Each row of a before or after table is a point. The points were changed in one or more steps. Then noise was added and the rows were shuffled. The steps act on how far a point lies along the listed directions, d1 being the first. Name the steps. A step turns or swaps two directions, mirrors them in a line or flattens them onto one, adds a multiple of one to another, or multiplies one. Angles are multiples of 10 degrees, from the lower direction toward the higher: turns from -170 to 170, lines from 10 to 170 but not 90. Use the fewest steps. Two steps may share a direction if one is a turn and the other turns, adds or multiplies; they go together, in the order done. Otherwise the lowest direction goes first.
In the rows, zero is written as 128.

Directions:
(1): [131 198 148]
(2): [198 131 106]
(3): [106 148  61]
Before (14 x 3):
[[101  72 157]
 [111  56 179]
 [ 85 123 111]
 [123  82 178]
 [144 171 218]
 [ 65 166 122]
 [159  97  68]
 [134 190 145]
 [158  74 190]
 [193 121 147]
 [170 106 123]
 [179 181 175]
 [168 145  82]
 [ 94 112 150]]
After:
[[103 186 148]
 [147 132  43]
 [135 219  83]
 [165 155 184]
 [ 83 194  99]
 [173 129 123]
 [ 84 134  74]
 [ 92  65 132]
 [ 96 108  95]
 [160 116 161]
 [188 107  66]
 [ 68 107 147]
 [174 129  73]
 [182 107  91]]
Steps: turn d2 and d3 by 150 degrees; turn d1 and d2 by -20 degrees

Directions:
(1): [152 147 134 174 210 121  81 180  95]
(2): [ 57 151  79 128 143 107 105 160 204]
(3): [157 147 162  26 166 145 113 143 159]
(4): [102 101 177 133 106 143 179 222 128]
Before, 13 rows:
[[144 143 116 136 158 120 105 115 126]
 [155 143 138 114 133 127 104  85 119]
 [129 141 113 118 141 115 118  88 145]
 [140 114 158 111 109 138 146 132 124]
 [155 120 136 146 127 125 114 116  90]
 [107 131 100 139 100 136 132 114 134]
 [138 122 122 115 111 144 138 118 120]
 [125 115 139 136 125 134 139 132 115]
 [143 141 136 119 153 138 109 133 122]
 [114 147 106 103 150 123 111 143 160]
 [132 143 101 113 140 131 100  90 141]
 [138 128  96 145  99 126 126  80 114]
 [149 114 143 144 105 125 143 105 105]]
After, 13 rows:
[[121 109 157 120 118 141 155 155 121]
 [155 166  52 136 167 114  50  13 129]
 [145 128 121 129 133 142 124 129 111]
 [153 118 126 106  95 128 123  69 111]
 [109 146  84 153 149 112 103 128 142]
 [138 155 114 103 159 140  96 131 138]
 [151 164  75 135 172 101  70  30 134]
 [142 146  80 127 128 113  99  35 136]
 [160 121 153 109 118 130 136 107 115]
 [125 128 110 148 107 130 126  91 121]
 [129 103 172 148 113 139 159 181 109]
 [181 165  85  89 161 124  68  36 123]
 [164 155  89 143 134 110  73   7 110]]
Steps: add -0.5 times d2 to d1; turn d1 and d3 by -160 degrees; multiply d4 by 3

Directions:
(1): [ 74  60  82 147 194 128 125 107 171 174 152 189 167 137]
(2): [110   8 175  93  83 150 128 157 114 155 124  92  97 134]
(3): [106 169 119   7  91 165 140 110 158 155 147 179 116 126]
(4): [157 142 169 174 116 126  65 119 158 192 113 183  49  94]
(5): [125 126 188 156  73 167 110  60 169 118  91 132 216 137]
Before (9 x 14):
[[131 158 127 108 104 149 109  99 165 163  98 168 140 116]
 [139 139 159 126 104 119 118 120 123  95 122  99 147 109]
 [129 107 140 161 119 135 107 115 137 132 119 119 155 137]
 [164  76 203 152  83 141  98 124 113 153 110 115 107 115]
 [110 136  98 135 166 123 134 128 124 132 144 129 139 130]
 [152 155 118 161 149 110 111 116 148 145 134 158 109 106]
 [168 155 126 159 134  78 117 163  91 119 127 107  85 116]
 [134  82 171 159  79 138  95 126 123 130 104 100 134 133]
 [126 102 132  87 113 132 143 137 112 134 131 105 113 131]]
After:
[[114 135  79 106 143 125 169 137 111  92 113  94 192 143]
 [112 162  78  64 142 133 175 113 137 101 155 132 181 137]
 [141  87 157 153 117 122 119 131 113 141 113 102 106 124]
 [122 127 122 101 117 139 119 127 137 144 135 138 125 132]
 [122  97 146   5  76 165 174 135  96 115 143 100 153 144]
 [138 175 131  63  92 125 135 121 126 118 130 136 136 130]
 [145 148 161 123 104 115 109 126 122 114 124 116 111  98]
 [117 108 141  58  72 152 126 137 119 132 128 114 116 138]
 [119 138 118 159 161 127 108 119 140 156 138 150 120 121]]
Steps: flatten d1 and d5 onto the line at 170 degrees; multiply d4 by 2; turn d3 and d4 by -150 degrees

Directions:
(1): [153 144 209 110  55 118  96 170  38 173  82  74  98 108 184 135 149 147
 115 140  89 127  87  86 105  57  99 159  42 148 121 132]
(2): [201 108 138 154 170 148  57 208 223 186 107  51 134  87 129 134 137  56
 153 183 171 126  96 141 117 150 148 146 146 143  90  99]
(3): [ 99 161 174 148  65 187 114 162 181 152 181 122 181 118 122 140 214 158
  99 140 107 144 179 108 227  64 164  90 180 154 148 160]
(4): [ 31 104 140 100  74 143 115  57 149 142 131  71 163  84 138 114  82  97
 126 103 143 210  58 119 111 142 105  60 147 138  40 154]
(5): [131 181  85  63 123  94  78 117  70 113 142 169 119  34 101 118 159  93
 136 187  95 129 146 161 146 165 103 189 176 212  96 192]
Before:
[[ 72 114 202 127  64 195 119 124 206 161 151  76 177  77 130 153 150  99
   82 123 146 206 110  95 175  98 149  73 164 117  73 139]
 [150 169 148  97  75 133  70 172  93 157 142 123 133  67 123 135 183 108
  107 169  90 109 121 129 144 110 129 143 135 155 117 173]
 [170 140 130  96 149  87  82 174  74 156 118 143 114  89 139 124 146 129
  131 149 124 108  97 127 115 135 116 166  95 150 123 117]
 [138 112 122 161 148 120 149 122 143 101  92 138 127 194 136 118  93 158
  131  71 126 111 122 119 117 139 149 120  93  70 169  91]
 [139 117 125 166 148 193  93 175 249 175 179  76 171  89 105 111 171  85
  133 152 164 132 160 109 194 119 178 106 189 134 115 129]
 [ 39 110 152 155  67 183 159  87 191 116 172 113 185 146 124 149 145 179
  120  84 120 178 133 105 185  74 142  31 148 114 130 131]
 [140  99 161 183 131 166 137 157 196 129 128 120 161 162 130 123 169 131
  114 105 165 113 149 108 179  99 188  95 118  85 183 119]
 [138 129 215 155  95 168 116 194 119 185 154  79 128 108 148 127 210 154
  111 142  99 131 136 103 149  62 142 138 109 148 156 155]
 [104  92  72 115 171 126 123  81 199 124 135 142 134  93  93 116  62  80
  143 147 166 151 119 169 121 189 129  95 180 129  75 133]
 [ 97 111 155  89  74 156 104 141  97 164 128  72 145  94 160 115 111 123
  113 123 110 170  98 108 121 106  99 120 124 136  93 148]
 [119 125 115 114 125 124  49 118 162 133 110  91 128  38 121 123 128  41
  139 192 141 164  97 143 105 174 104 111 155 209  65 142]]
After (11 x 32):
[[102 157 102  95 113 104  90  94  99 104  98 140 132  73 113  96 107 114
  133 121 102 157 119 149 125 166 123 151 146 167 103 175]
 [142 134 104  93 134  79 138 100  31  84  95 186 109 104 125 106 136 120
  118 130 117  95 140 131 124 154 122 183  88 129 163 157]
 [101 120 168 124  97 132 109 144 130 167 127 100 150 135 162 129 129 154
  114 104 138 151  77  88 121  92 131  75  88 103 118 100]
 [145 118  82 149 181 117 203 104  67  92 142 185  82 190 121 104 109 164
  118  82 117  58 190  92 108 119 136 160  83  68 201 112]
 [135 124 139 134 105 180 125 186 135 151 161 120 153 130 140 127 169 162
  107 132 111 122 183 110 176  89 137 131 159 126 169 134]
 [196 159  63 125 180 104 117 167 123  90 146 197 102 108  83 160 178 131
  155 190 103  71 195 161 162 141 135 199 159 174 178 137]
 [162 134 192 137 121 132 143 179  45 153 138 123  91 128 143 129 185 177
  114 137  82  97 147 113 107  72 124 172  71 140 181 139]
 [173 123 176 157 101 152 124 188 123 155 123 103 123 163 144 148 145 145
  109 111 120  83 114 101 113  82 152 106  74  74 167 102]
 [179 157 135 140 151 139 178 157 129  83 161 217 106 161  97 164 191 156
   85 133 117  87 226 122 183 104 163 176 143  95 212 120]
 [102  89  68 142 180 140 180  87 199 101 153 175 140 159  95 122  73 140
  131 111 159 122 163 155 142 157 147  70 177  92 131 115]
 [ 97  96 147 199 122 168 179 115 201 100 140 143 151 201 128 143 144 157
  104  97 147 126 166  95 143 100 162  30 114  98 185  84]]
Steps: turn d3 and d4 by -110 degrees; turn d1 and d3 by 40 degrees; turn d2 and d5 by -150 degrees
